Each point is reached from the start by the listed moves, each made 0, 1 or 2 times, or once backwards (-1), plus a little noise. Say if it took an odd or an even number of moves. Then give how often each move was made.
(in the rows, 128 means zero)

Moves:
(1): [166 105 133 129 106]
(2): [140 156 136 133 121]
Start: [131 137 107 122 114]
Points:
[207  88 115 124  66] => even (2, 0)
[233 146 134 134  60] => even (2, 2)
[ 81 133  93 114 143] => even (-1, -1)

Moves:
(1): [153 144 127 121 125 114 144]
(2): [109 154 128 118 117 126 111]
(3): [120 138 166 140 105 135 113]
(4): [121 134 120 162 130  99 123]
Start: [173 142 127 132 149 162 165]
Points:
[188 124  97  86 172 183 184] => even (0, 0, -1, -1)
[162 202 156 161 114 122 143] => even (1, 1, 1, 1)
[233 149  73 182 180  70 217] => even (2, -1, -1, 2)

Moves:
(1): [150 130 132 116 120 140 113 108 135 115 121]
(2): [130 163 131 131 129 121 119 121 129 127 131]
(3): [131 120 157 131 133 116 117 126 131 122 140]
(4): [135 120 124 151 110 120 125 127 141 141 123]
(5): [133 125 126 136 137 124 137 119 126 137 124]
(6): [141 121 145 141 133 154 138 136 142 125 133]
(7): [145 144 134 131 122 123 152 136 107 119 133]
(8): [150 134 122 124 143 115 128 161 145 126 124]
Start: [151 124 133 114 123 125 128 114 123 119 130]
Points:
[151  94  98 116 126 140 156 115 117 137 110] => odd (0, -1, -1, 0, 1, 0, 0, 0)
[155 214 171  84 115 101 102  45  71  81 152] => even (1, 2, 1, -1, 0, -1, 1, -1)
[249 132 110 115 120  70 166 165 118 113 107] => odd (1, -1, 0, 1, 1, -1, 2, 2)
[205 117 135  91 114 130 137 151 126  88 124] => odd (1, -1, 0, 0, -1, 0, 1, 1)
[136 171  81  71 152 105  99 127 132 122 112] => even (0, 1, -1, -1, 0, -1, -1, 1)

Moves:
(1): [120 106 127 122 110 123 132 122 141 110 107 130]
(2): [145 132 147 125 115 151 159 132 131 102 131 125]
(3): [115 135 123 132 104 139 139 118 125 134 139 121]
(4): [138 133 139 142 118 119 134 136 153 128 136 134]
(5): [115 130 115 119 134 129 151 140 150 141 119 101]
(6): [115 128 117 141 127 127 132 137 133 121 113 147]
(7): [122 112 123 173 122 119 115 120 124 124 117 107]
(8): [124 130 133 130 136 124 131 144 118 113 131 123]
(9): [129 146 121 117 121 113 148 151 123 123 104 107]
(10): [146 111 132 137 127 113 137 124 126 134 146 121]
(11): [145 124  97 132 125 135 133 122 144 120 143 124]
Start: [128 132 148 138 129 134 136 144 133 140 136 142]
Points:
[135  91 165  76 146  96 198 161 188 182 115 113] => odd (1, 0, -1, 0, 2, 0, -1, -1, 0, 2, -1)
[143 152  71 165 101 147 228 161 204 172 223  57] => even (-1, 0, 2, 1, 2, 0, 0, 1, 0, 1, 2)
[173 150 203  97   7 113 247 176 161  69 143 113] => even (2, 1, 2, 2, -1, -1, -1, 1, 2, 1, 0)
[149 113 168 189 102 170 160 109  64 125 231 165] => odd (-1, 1, 2, -1, -1, 1, 0, 1, -1, 2, 0)
[179 133 105 111 144 223 221 129 177 130 206  71] => even (-1, 2, 0, -1, 2, -1, 0, 0, -1, 0, 2)
[139 142 219 182 122 141 168 185  98  64  68  69] => even (0, 2, -1, 0, 0, -1, 2, 1, 1, -1, -1)
[110 116 174 166 113  56 122 181 118 122  97 168] => odd (1, -1, 0, 1, -1, 1, 0, 1, 1, 1, -1)
